Every row gives one point. Two turns around zero, p and q, are shown by what they do to some points. Where does a point land after both, in the order given? Backwards means that the second turn is done in reverse. Each puzzle has new turns, and all numbers are rounded.

Turn p:
[-52  10] -> [-53   3]
[22 33] -> [17 36]
[  2 -21] -> [  5 -21]
[ 27 -22] -> [ 30 -18]
Turn q:
[-34 -48] -> [-58   9]
[-5 22] -> [18 14]
[33 29] -> [ 41 -17]
[ 6 -4] -> [-1 -7]
Where do these land?
q, then p: [  9 -30] -> [-20 -24]
p, then q: [28 52] -> [59  6]
p, then q: [-34 -21] -> [-36  16]
p, then q: [-3 -1] -> [-3  2]

Turn p:
[-28 -29  43   6] -> [  1 -35  43  22]
[-34 -31 -35  21] -> [-11 -37 -35  32]
[ 32  -8  -6 -26] -> [-13   3  -2 -40]
[ 25  47 -23 -30] -> [-14  57 -17 -24]
[ 5 21 22 28] -> [36 13 13 10]
Turn q:
[ 2  4 24 11] -> [  5 -10  22  10]
[ 38  15 -34   0] -> [ 12  50 -13   6]
[ 13 -25 -20 -17] -> [ 14   3 -35   1]
[-48  40  45  -8] -> [-20 -31  55 -40]
[-37 -44 -11  41] -> [-46 -34 -25  35]
[ 33  10  -4 -27] -> [ 35  23  -4 -12]
Where do these land?
q, then p: [-16  -7 -22  24] -> [ -4  -3 -12  35]
p, then q: [-26  -9 -25 -16] -> [-38  -9 -11   0]
p, then q backwards: [ 90   3  41 -11] -> [  0  61  21 -76]
q, then p: [-20 -11  16   1] -> [ -8 -26   5   0]
q, then p: [-28  23 -10   1] -> [-26   6  18  19]

Turn p:
[-13  17 -12   2   1  17  15  15] -> [-10   6  10  12  -4  17  26   5]
[ -6  11 -19 -14  -7 -11 -13   2] -> [ 11   8 -21  -6  -8  18   4  -1]
[ -8  -9 -22  97   8  24 -10   2] -> [-35 -23  13  76 -41  -3 -30  23]
[ 20  19 -12 -14  -6  18  12  -9] -> [ 11 -16   4   5  12  16  20 -21]
[  0  -2  39 -22 -21  -1 -11   5] -> [  8  13  23 -38  -2  -4 -13 -14]
[  8 -16   2 -15  -6  -2  18   2] -> [ 11  -9   5 -13   7 -15  14   5]
[ -2 -14 -16 -23  -5 -16   2  -4] -> [ 13  -5 -23 -18   1  -5  11   8]
[ 18   3  -1   2   9 -42  -5   3] -> [ 27  20 -21  10   9 -17 -14   0]
[ -2  -4  23 -13  18  18 -35   5] -> [-13   4  12 -20  19  22 -32   6]
[ -8  -4  25 -21   5  16  18   9] -> [-12   6  25 -22  17  -5  15   2]
[ -8   1  -8  21   5 -21  10 -28] -> [-12  -1 -26  18  -8 -24  -1 -12]
Turn q:
[ 17  14  33  18 -10  14  13 -18] -> [ 30  24   4   1 -13 -18  20 -18]
[ 13   0  24  -1  14 -40  30  26] -> [-11 -20  -7 -47  -8 -30  17  -8]
[  5 -15  -7 -11 -10  18 -15  20] -> [-11   0  12   6 -21  20  -5  17]
[-19 -17  -8  -4  -8  20  14 -12] -> [ -8   7   5  10   6  28   3 -22]
[  8  11 -12   8 -35   0 -20 -13] -> [  6  10 -15  32 -18  -9 -20   1]
[-26  -7   1   5   0   7 -22  25] -> [-15 -21  29  17  -1   2  -2  10]
[ 18  -8 -14  21  25   4   0 -33] -> [ 30   1 -28   6  22  13  18   8]
[-21  -8   5 -24  -3  12  -8 -24] -> [ 11   5  16   3  11  23 -24 -17]
[  5  31 -23 -12  26 -34   9  29] -> [-33  -5 -15 -28  23 -30  -7  28]
Where do these land?
q, then p: [ 19 -36  15  18  -5 -23   0 -22] -> [ 25 -49  -8   0  -1 -11   8   2]
p, then q: [-28  16 -29  -7  -5 -24  -5   2] -> [-31  30 -18  18   3   0  -3   2]
q, then p: [-12  18 -20  -7  11  26  17  14] -> [-29  30   7   7   7  10  14  -2]
q, then p: [-34  21  11 -30 -12   0   1   6] -> [-22  22  -8 -20   3   3 -32 -19]
q, then p: [-11  39 -10 -10  -3   2 -28  -9] -> [  4  31  -4  18   2  11 -35   5]
q, then p: [-21  35  -6   7   2   8  16  -7] -> [-18  28 -17  19  13  -7  -4 -12]
p, then q backwards: [ 30 -17   5  13 -13 -14 -14 -12] -> [ -2   3  16  -3 -11 -27 -25 -18]
q, then p: [ 25 -23   5  11 -22 -11  10  11] -> [ 14 -22  -5 -10 -29  -5  22  -4]
q, then p backwards: [ 21 -38   6  -2  10  24   0 -11] -> [  2  16 -28 -21 -22  11 -12  22]
p, then q backwards: [ 39 -17  12   1  19 -18   2  -5] -> [-13  26   5   5  15 -21 -22 -26]
p, then q: [-27   2  12   6  18  29   0  32] -> [-14   5  49  -1   2 -16  12  -8]

Turn p:
[ 11  14  -6  49  15  28  27 -14  -4 -58  36] -> [-36  28   2  70   8  15  18 -23  12 -28  19]
[-18 -55 -52  -7 -20 -61  15  -9  13  27 -70] -> [  6 -39 -30 -64 -15 -40  59 -36 -30  39 -26]
[ -5  23   6  48  11  19 -26 -20  -1 -10  -5] -> [-37   9   5  41 -12  -4 -24  -6   9  18 -17]
[ 42 -14   5  18  47   1 -13 -31  -8 -15  -5] -> [ 15  -8 -22  42  -1 -10 -23 -43  20  16  17]
[-23   4  33  -1   8 -27 -20  33  13 -10  25] -> [ -8 -25  39 -15  -9   0 -22   3  17 -38  -3]
[-35   6  12 -28 -35 -43  14 -22 -27  43  25] -> [-10  12  21 -57   2 -41  -6  29 -31   1  41]
[ 74  55  26  33   9  40   4  -9   8 -48   5] -> [ 11  20   6  95 -29  42  -1  11  38  13  24]
[-41  17  27 -22  21   6  11  25 -17  -4  -8] -> [ 21  12  47  -4  16  -3 -14   3 -21 -21 -24]
[ -4  16   2   0   3  16   9  49 -13  33  32] -> [  7 -10   3   8  29  -6  -8  54  -3 -34  -8]
[-19  -5  -5 -16  10  38  28  19  62  19  11] -> [ -1   1  12 -19  59  31  26  15  37   2 -23]
[ 12 -13 -52 -35 -14 -28 -36 -26 -13  -4 -28] -> [ 18  19 -52 -41 -44 -19   2 -23  -4  14  -9]
[  7 -49   2 -40 -54  11 -13   4 -13  27 -20] -> [ 15 -18 -35 -55  -3  36  -7  13 -44  19   8]
Turn q:
[ 42  15  43 -45  27   5  44  19  36   4  17] -> [ 34  27  12  -4  28 -10  51  58   1  12  39]
[-31 -43 -32   3  38   3  38 -19 -31  27  19] -> [ 30 -40 -42  11  25 -35 -31 -29 -21  17  20]
[-32 -12  35 -28 -45  -4 -22  31   9 -44  13] -> [-34 -31  18 -54 -21  44  11  26   8  14   7]
[  9  20  42  -3  -3  -7 -52  18 -35 -36 -17] -> [-18  19  52 -33 -17  35 -17   6 -28 -32   0]
[  7   9 -23  22  24  29  29  33  23  14 -24] -> [ 26 -12   7  49  36   8  24   0   4   2 -24]
[ 18  -8  39 -17  19  34 -17 -39  24 -18  11] -> [ -3  21  40 -17   5 -14  18 -19  26   5  51]
[ 34  38  30 -13 -31   7 -11  10  -6  41 -19] -> [ -2  67  -5 -14   5  23  31   3 -16  -1 -22]
[-15  21  29  49 -38 -39   3  19  31   6 -20] -> [-29  14  23   8 -20   2  -3  31   1  42 -62]
[ -3 -24 -35   5   6 -40 -32 -41  10  28 -29] -> [  3  17 -22  -9   1 -32 -52 -20  43 -14 -30]
[-48  18 -43  16 -46  25  26  -2  10  -6   8] -> [-43 -46 -36  22 -11   1  35 -21   3  12 -26]
[ 38 -43 -39 -22 -10  39  12 -30 -50 -20  10] -> [ 49 -20 -29 -10 -37   0  15 -55  -4 -33  38]
[  4 -21 -30   6  22   0  -2  36   4  -6  53] -> [ 13 -28 -21  37  -1  30 -23  20   6   5  38]
[-23  31 -17  27  36 -54 -16 -33 -26  10 -24] -> [-25  13   3  13   8 -50 -58   1 -22 -31 -32]
Where do these land?
p, then q: [ 11  22 -88  -7  19   2  -3  -5 -24  30   9] -> [  3 -11 -29  39  -6 -17 -10  49   9 -51 -48]
p, then q: [ -6 -14  28 -57 -23   2  30 -54  25 -13   0] -> [-15  42 -25  -4  27 -13  41   0 -16   3  63]
p, then q backwards: [-14 -25  61  15  -9  10   1  34 -42   2 -30] -> [-25  -3  12  38  28   0   9  44 -54 -28  -4]
q, then p backwards: [-20   2 -67  47  -8 -42   4   5 -14  -7 -13] -> [ 10  -1 -11  45  28   6 -61  41 -24  -4 -17]
q, then p: [-16  36  65  22   7  25  -7  25  -5 -13 -38] -> [ 31   2  61  21  25   1 -36   0 -44  17   3]
p, then q: [ 13   2 -50  -6 -10   4 -14   2 -17 -42  24] -> [-30 -30 -10  24 -33  -9  28  -1   7 -32 -13]
q, then p: [-16 -29  41 -35 -23  33  35   1  61   7  13] -> [ 32 -17   8 -30  75 -14  29  28  27   8  19]
q, then p backwards: [ 28  -3 -78 -27  22 -41 -18   8  11  -6  -3] -> [ 38  12 -24 -10  31   8 -38  50  -9  -2  55]
p, then q: [ 28   2  40  53  20   9  16   8 -19  -2 -14] -> [ 14   3  21  23 -19   6 -41 -29 -15  47  -6]
p, then q: [-33 -24  24 -30  25   5   3 -25  21 -13  27] -> [-24  18  23 -16  24 -26   2  -1  14 -14  49]
p, then q: [ 18  -2 -37   3  -8   4 -44 -27  15  25   7] -> [-20  -6 -43  11  20  10  -7   5  40 -15 -23]
p, then q: [  7  33  62  22 -12 -10  -2  27 -12  30  17] -> [  6   0  29 -13  -6  60 -30  17 -13  42   9]

Turn p:
[ 12 -21  16  13  19   3  24  -7  29   4  23  45   1 -52] -> [ 51 -11  25 -16   8  13   6  -9 -14  30  16 -12 -36 -37]
[ 51 -21  -5 -31  15 -24  14 -13  15   4 -12  37  19 -21] -> [ 46  -6 -12 -14  59 -12 -13  12   0   4   5  15 -16 -29]
[-11  52  23  11  -4 -13   8  30   3 -13 -11  23 -18 -16] -> [ 19   1   4  14 -24  51 -22  12  30 -11 -10 -22  -6  -4]
[  1 -23 -25  15 -49  15  21  -3   0  20  11 -15  -8 -15] -> [-16 -19 -24 -19 -19  -3   1   2 -53  18 -10  -8   8 -14]
[ 23 -26   7  26  24   8   7  -2 -20 -42  -2   7   0   2] -> [ 10   6  43   2  16  -6  13  28 -21 -23  24  -8   1   2]
[ 41 -43  21   8  -9  40   2   6 -10  19  -6 -58  17  -1] -> [-33 -51   8 -19  26 -42  24 -11 -24 -19  -2 -35  19  -4]
[-13  30 -10  31   5 -41 -19 -29   7  44  28   1 -12 -10] -> [-10  27 -27  29   1  15   2 -10   5  61  -1 -24 -27  16]
[ -3  -5 -12 -26 -27  16   5  20  17 -17  19  18 -37  21] -> [-11  -2   0 -35 -23  16 -42  -6 -12 -12  17  28  -2   3]
[  2  16 -11  -8  34  49  -3  28 -13 -35 -33 -18 -11 -24] -> [-25 -29  33  -5  -7  23  33  31  27 -39  -2  19  -1 -21]
[ 22  -9  27 -15 -17  -2   6 -10  28 -31   9  -5  46  20] -> [ 37 -18  -8   1  13 -22  -8 -19   2 -16  38   0  41   5]
[ -6  -2 -41  -7  -4  11  -2   0  14  22 -25   1 -15  29] -> [-18   0 -28 -13   3   9   7  -5 -13 -10 -19  36 -16  24]
[-34  14  42 -15  18 -13 -11 -30 -16 -24 -25  31  12  37] -> [ 25  57  18  33   3  -2  -4 -31  26 -38  -3  11  14   7]
[-30  43 -30 -15  11   3  25   9 -36  27  13 -16  -7  15] -> [-32  21   1 -12 -10  26   6   9  21  32 -46  15  30  15]
[  5   2 -16   1 -12 -52 -36 -44 -17 -26  16 -55 -25   4] -> [-48  46 -40  20   1 -29   0  31   6  12  49 -19  10   2]
[-34 -21  10  26  14  -3  -4  39  18  31  -6  -3   3 -23] -> [ 14 -22   8  -6 -36 -16  18  -6   9  11 -29 -21 -41  11]
[-26  13   4 -15 -17   2 -36   5 -18  16   1   5  33  35] -> [-10   1  -2  38 -11 -23 -21 -27  13   0 -24  23  22  23]
Turn q:
[  1  -5 -15  -3   5  -2 -19  -1 -40  31   6  35  17 -11] -> [ -3  10 -13 -11  13  -2   2  13 -32  35  38  13  16   0]
[  8  30  26 -13  -2  33 -14  10  12  12   4  29 -17 -22] -> [ -7   3   1 -20 -20  21 -37 -18  25   9  30   6  10 -21]
[-15  -9  13  22  19  -7  46  10 -22  -1  10  22  91  -1] -> [-18 -19  16   0  -7  -9 -13  47 -69 -19 -19  54  33   7]
[-22  -6  12  -4  18  -5  11 -10  21   0  12 -15 -11   8] -> [ -4  -5  13  10   0  10   3  11  25   8 -29   7  -7   7]
[ 23  12  17  26   4 -20   2 -18  16 -11   8 -30 -27 -26] -> [ -7  17  33  -2  -6 -42  -8 -13  29  -4 -14 -17 -16  -3]
[-17  67  13  -6 -78   3  -6  10   6 -18   8 -12  28 -24] -> [-57 -24 -26   3 -30  -9 -51 -14  -5 -31   9 -53  30  10]
[-12 -29  18  -5 -16  -8  13   8  16  41  13  30 -15  64] -> [ 28 -31 -25  -7 -18  22  28 -22   2  46 -38  21  26   3]
[-12 -10  -1   6 -29  57 -14   5   3 -15  11 -28 -13   1] -> [  8  18  14  20 -32  43  -2 -14  -1 -14   5 -39  -2  11]
[  9 -16  -1  11  12  -2 -24   8  11   3   4  10   6 -27] -> [ -3   8  19  21   9  -7  -4  -8  -5  11  19  10  -1 -24]
[ 24   9 -79 -12   3 -14  15  16  18  22 -11  28 -26 -23] -> [ 20  -8 -19 -18  34 -16  33  27  21  -3  33 -26  21 -60]
[  4   7   0  -1  20 -14 -12  15  16 -18  10  17   6  53] -> [ 36 -32 -23  23  -5  -8  -2  -1  14  -3  -3  31  -1  14]
[ -2 -24  24 -19 -12 -10 -14   1 -13  13 -56 -97 -13  49] -> [ 12 -23  12 -14  41  24  18 -52 -17  -9 -47 -40 -61  57]
[ -1  29  -2  17  12  12   9 -12 -26  -1  11  -2   4   9] -> [ 13  12   2 -15  -9  -9 -18  24  -1  -3   6  -2  10  28]
[-18 -27 -31 -28  15  11 -10  -7 -25 -14  -4 -67 -26 -18] -> [ -8  21  17  11  24  27  29  24   3  -5   4 -45 -59  18]
[ 23 -16  21   2   4 -21  39   6 -16 -19  16  31  25 -24] -> [-23   2   3 -14 -31 -32   8  17 -28  -9  -3  41  -4 -26]
[-16 -19   8  15  12  -9 -14   6  -2 -12 -34  36 -15  -2] -> [ 12  30 -26  12  20   4 -12 -15  -7   7 -11  27  -6 -24]
[ 24   8 -23  -9  14  -3  -9 -45  24 -14  -7  10 -13  -8] -> [ -4  20   2   1  18 -17  24  -6  45 -19  22  11  10   1]
Where do these land?
p, then q: [ 26 -34  -6  22  33  38 -27 -21 -11  10 -10 -10  -7  -9] -> [ -2  29   1 -13 -11  -2  -8  34   6  25 -46  22 -31  -4]
q, then p backwards: [-27  -2   9 -20 -34  22 -16  13   5  31  23  49  13  36] -> [-10  53 -27   4 -46  16  18  -7  29   3  29 -11  22  -1]
q, then p: [ 38   2   0   1 -18 -43  28  -1  16  -1 -10   8 -15 -25] -> [ 28  30 -34 -14 -10 -14   6  21  22  10   2  -7  -7 -36]
p, then q: [ 33   7  13  -2   2 -33   6  -9  22 -51  25 -11 -12  -3] -> [  4 -42  29  27 -33  -6  -2  22  12  12  31 -11 -10   5]
q, then p: [  4   9  18  35   8  -3  40   7  16 -23  10  -3 -13 -24] -> [ 16  -9 -27  25 -18   2 -20  14  21 -30   5 -20  -9 -24]
q, then p: [-24   2 -30 -40 -13  19  24  14 -20   0  10  45  29  23] -> [  2 -36  27 -16 -19  -9  -6  26 -31  15 -25  50  22  -1]
q, then p backwards: [-61 -23 -44 -24 -30   2  -6  13   4  16  24  27  12   7] -> [ 17  58 -34  33 -31  -4  10 -24 -10   1  -3 -29  15 -32]
q, then p: [ -4 -12  30  11  33  15 -42 -24 -23  12 -21 -12  32 -31] -> [-15  35  48  33   7  20 -14 -39  26   8  -4  -7  -5  16]
p, then q: [-13  17 -20 -26 -34  37   3  15   8  36  22 -20  44  13] -> [-20   8 -10   9  38  17  43 -12 -38   9  -4  28  44   5]
q, then p: [-10  52 -30  -8  -1   0  -4   3  18  20  18  19   8  11] -> [ 16 -40  -1  -4  -3 -44   5   2   4  22  14  18  -4  23]
q, then p backwards: [ 19  -1  10  36  -5  -4 -20  -4 -33 -32 -30 -22 -28 -17] -> [-14 -41  35   6   2 -35 -11 -23  -1  13  -8  24 -25  19]
p, then q backwards: [ -1 -13  26  15  22   0  -4 -53 -29   9 -22 -37 -25   2] -> [  5 -28 -31  -1 -34 -12  -3 -38  -3 -13 -25 -21 -10 -44]
q, then p: [ 22 -24  26  25  44 -30 -13  15 -37   0   0 -20 -20  -1] -> [-20  34  -5  -5  34  21 -41   2  11  -4 -16 -34 -36   0]
p, then q: [-15   9 -16   0 -13  -4  11   7  37   2 -25  -3  26  36] -> [ 26  -4 -26   1  -3  -7  42  -1  -6 -29  11  12  23   8]
q, then p backwards: [ 12  14  13 -25   6 -15  19  26  29 -28 -13  -8 -43 -20] -> [ -6  -4  24 -36  10  -2 -20  21  13  14 -28   1 -28 -41]

Turn p:
[-22  11  -1 -18   3  29  14  26 -36  19  -5  18  -4  -7] -> [-22  -2  19 -23  31  34  -1 -16  10  11  23   2  14  -2]
[-23   8  32 -20 -67  -1 -19  13   0  39 -20   4  -7  -6] -> [-21  10  37 -16 -56  32 -22 -18  13  39   0   9  -5  -8]
[ 19  12 -48   1   6 -29  -2  16  31   7  16  10  19  -8] -> [ -8   3 -46 -19  -6 -24   5  28  32  -6 -18   3  19   1]
[ 18  15  11 -17   1 -32 -18  21  32 -22  13   8 -36 -19] -> [ 14  24 -26  10 -16 -17  14  -8  16  11  -3  57  -7  -8]
[  8 -28   0 -13  -2  35 -10 -12  17  39  15 -18 -33  -8] -> [ 24 -24 -23  -8 -28  22 -17 -28   4  -7  38  -8 -16   7]
[  7   0 -49  52   0 -32  34   7 -53 -34 -28 -13  20 -25] -> [-62  39 -19  -5  46 -29  -7  36 -44 -12 -10 -28  -6 -16]
[ 11  25   0 -27   6  16  -4  -7  17   8 -26  11  27 -23] -> [ 10 -10   4 -34 -11   2  16 -14  -3  -3 -18   2  33 -29]
[  8  11  26  23  -5 -34  -3   7 -86  27 -21  -7  19  10] -> [-59   5  58  -1   4 -26 -13  24 -36  12  38  -1  19  12]
[  7 -32  32 -22   6  -6  10 -15  31 -56  80 -12  12  46] -> [ 38  -2   3  74 -12  11  52  14  30 -48 -15   6 -22  44]
[ 19  20  37 -21   4  -3  52   7 -39  14 -12 -16 -23  56] -> [-15 -17  33   6  10   3  60  -1 -27  47  38  -6  -8  37]
[-20  14 -26  97  12 -11 -11  -4  24 -41 -21  31  25   5] -> [ 13  13  -5  28  49 -45 -44  46   8  13 -50 -29  -6 -46]
[  9  20   6  28   5  16 -10 -60  25 -16  94 -20 -26  -1] -> [ 55  24 -39  84 -18  -7  -3 -16  16 -20  27 -30  27  16]
[ 17  21 -35  -4  12  17 -20   2 -57   5 -30 -24   8  37] -> [ -5 -12   6 -26  22  19  -9  45 -55  13  19  -4  33  23]
[-71  21 -37 -17  14   2  -5   1  34  15 -24 -21   5 -28] -> [ 25  36 -10 -63  14   4 -31 -33  17   6 -38 -17   7  17]
[ 17 -39   5 -16   1 -25   7 -14  26 -31 -25  63 -10   5] -> [-19 -48 -14  24   5 -13  12 -17   2  -1 -52  39 -25 -18]
[-13 -36  27 -15   5   9 -10   6  13  33 -13   2 -10 -17] -> [  5 -22  18 -23 -18   2 -18 -33  13 -11  13  12 -27  -4]
[  7 -43  19 -11   0  46  -5   4  22  -7   8 -16  17 -17] -> [ 27 -15   7  -7 -15  29   6  -8   6 -47   8  -8 -28 -23]
Turn q:
[-54  10 -41 -33 -26 -18 -35   4  18 -11  13 -30   0  17] -> [-39  -6  10 -50  32 -18 -24  -3  10  -6 -40 -19  13 -39]
[-48  -7  29 -64 -49 -29 -31  33  13  15  20 -28 -10 -19] -> [  0  21  60 -51  49  -6   4  29 -20 -13 -36  -2 -26 -46]
[ 46  -2  -5  -1  60   3  27   0 -11 -34 -29  -6  39  12] -> [ 16  37 -44  46   7  15   4  -7  16  11   7 -20  40  42]
[ 17  61  24  42  18  19   6 -15 -16  35  -4 -13   5 -41] -> [ -7  28  23  29 -63   1   1   4   8   3  63  -8  -1 -19]
[ 28  -7  18  32  31   0 -21 -12   6  34  17 -20 -36  -5] -> [ -2  10   3  22 -38   2 -26   7   2  39   4   5 -50   5]
[ 23  -1  15  19  21  19  12 -48 -47  40  22   8  13  -1] -> [  5   8  -7  29 -16 -21  -6 -28 -34  37  59  19  -7   7]
[ 44   1 -28  -1  26  51  25   2 -18  10 -24  20 -14  -9] -> [-19  -4 -25  21  -2  49  -2 -10   4  -5  49  12  -1  43]
[-21 -32 -40 -13 -47 -61  -2  25  16  -6   8  10   3 -15] -> [  8 -18 -33 -58  28  -6  34  24   7  -6 -36   9  -9 -39]
[ 30 -43   0  34   2  38  -7 -26  10 -10 -34  11  30  -5] -> [ 54 -27 -20  17  -8  35 -14 -41  15  13  17  -5   9  13]
[-16 -16  10  30  31  25  49 -10  -1   1  -7  -9  -5  -1] -> [  0   1   9   2 -32   2  29 -32   2  20   8 -14   3  47]
[-47 -10   2 -13 -12 -23 -42  17  -8 -30  19  27 -18 -19] -> [-10 -17  16  -1  39 -30  18  -7  24 -28 -30   9 -32 -33]
[-36 -11  -1  -6 -22 -27 -24  39   6  15 -18  20   6  39] -> [-12 -38  15   3  23  10  19  20 -14   9 -49   6  18 -33]
[-21 -12 -11 -10 -60 -13 -20  54   6 -30  45  -6   3  19] -> [ -1 -37  -4 -31  35 -20   3  29 -27 -40 -38 -41 -20 -25]
[ 15  48   5 -38  20   4  36 -19  53 -22   6  27  13  20] -> [  2  10  11  -6   3 -25 -23  42  27 -18  11  18  57  53]
[ 39  22  23  22   7  11  27 -44 -28  -8 -32 -10 -28   8] -> [  4  32 -13  29 -54  11 -16 -29 -21 -17  13  31   8  25]
Where do these land?
p, then q backwards: [ 39  21   3 -31  -5  46 -33  27  -5   2  28   5   8 -42] -> [ 19  35 -19   0 -39  -6   7 -13  -4  14 -57  20  24 -38]
q, then p: [  4 -21   3 -20  -8  28   1 -24   7 -62  -2 -11 -46 -23] -> [ 46 -16 -17  37   6   8  12  -4 -40  23 -38  30   8  12]
q, then p: [ 34  34  21  11  50   8 -13 -48  -4   3 -46  59 -31   7] -> [  4 -30   2  58   2 -10 -43  29  54  29 -33 -19   8 -48]
q, then p: [ 43 -33  -7  -5   0  -7  10  32 -25  16  -1  -3  14 -32] -> [  3   2 -43  -7  32  17  17   3   2   7  49 -15  11   0]
p, then q: [-43  -9  24  15  -8 -32 -14  22   9   3   3  10 -42 -13] -> [-13 -20  24  13 -26 -16 -29  20  22   6  -7  47 -10 -17]
q, then p: [  4 -36  31 -23  18 -51   8 -17  14 -62 -13  20  19  40] -> [-12 -45  -5 -27  17 -59  19  45 -35  23 -35   2  13 -20]
q, then p: [ -4  38 -31 -31 -41 -28  26   1   4  30  -6 -31  33   3] -> [-25  33  22 -44   1  30  25  -3  19 -36  -3  12  46   4]
p, then q: [-14  10 -15  34   5 -41  21  -1 -13 -43  14  10 -21   9] -> [-44  -3  -8  28 -41  -6  21   8  24  23 -15  -1  15 -13]
p, then q: [-14  10   7  24 -16 -19  15 -30  25  18  -9  -4  25 -23] -> [ 13  36   5 -28 -22   5  -9  -3   0  -3 -18   3  11 -39]
p, then q: [  4  11 -34  19   0   3  72  -8  27  33  20 -25 -18   8] -> [-43  25 -23 -61 -22  -1 -23   8 -14  37 -10 -22   4  14]
q, then p: [  3  -6  25  35 -16  14 -54  12  12  -4 -12 -42   7  22] -> [ 15  15   8 -11 -37   3 -35   2 -50 -10  24   2 -17 -35]
q, then p backwards: [-26 -30   3 -24  58  19 -13 -19 -25  34  19 -16  28   9] -> [-37  40  19  27   4  -8  38  -4 -29  13 -16  17 -48  14]
p, then q backwards: [-33 -11  43  19 -22  33 -10  43  -7   8 -18 -38  29  25] -> [ -5   4  46 -15 -12  29 -13  28  40  36   8 -31 -13 -44]
p, then q: [-48  -6 -54  21  21 -11 -11  31  13   8  12  13 -11 -20] -> [-34   1   1   8  23   8 -43  23  58  15 -20   4  13  -6]
p, then q backwards: [ 51  27 -18 -45 -36  40  -5 -22 -31  16  11  54   7  28] -> [ -3  15 -38  30  -5  16  16  28   0  43 -65  36  30  44]
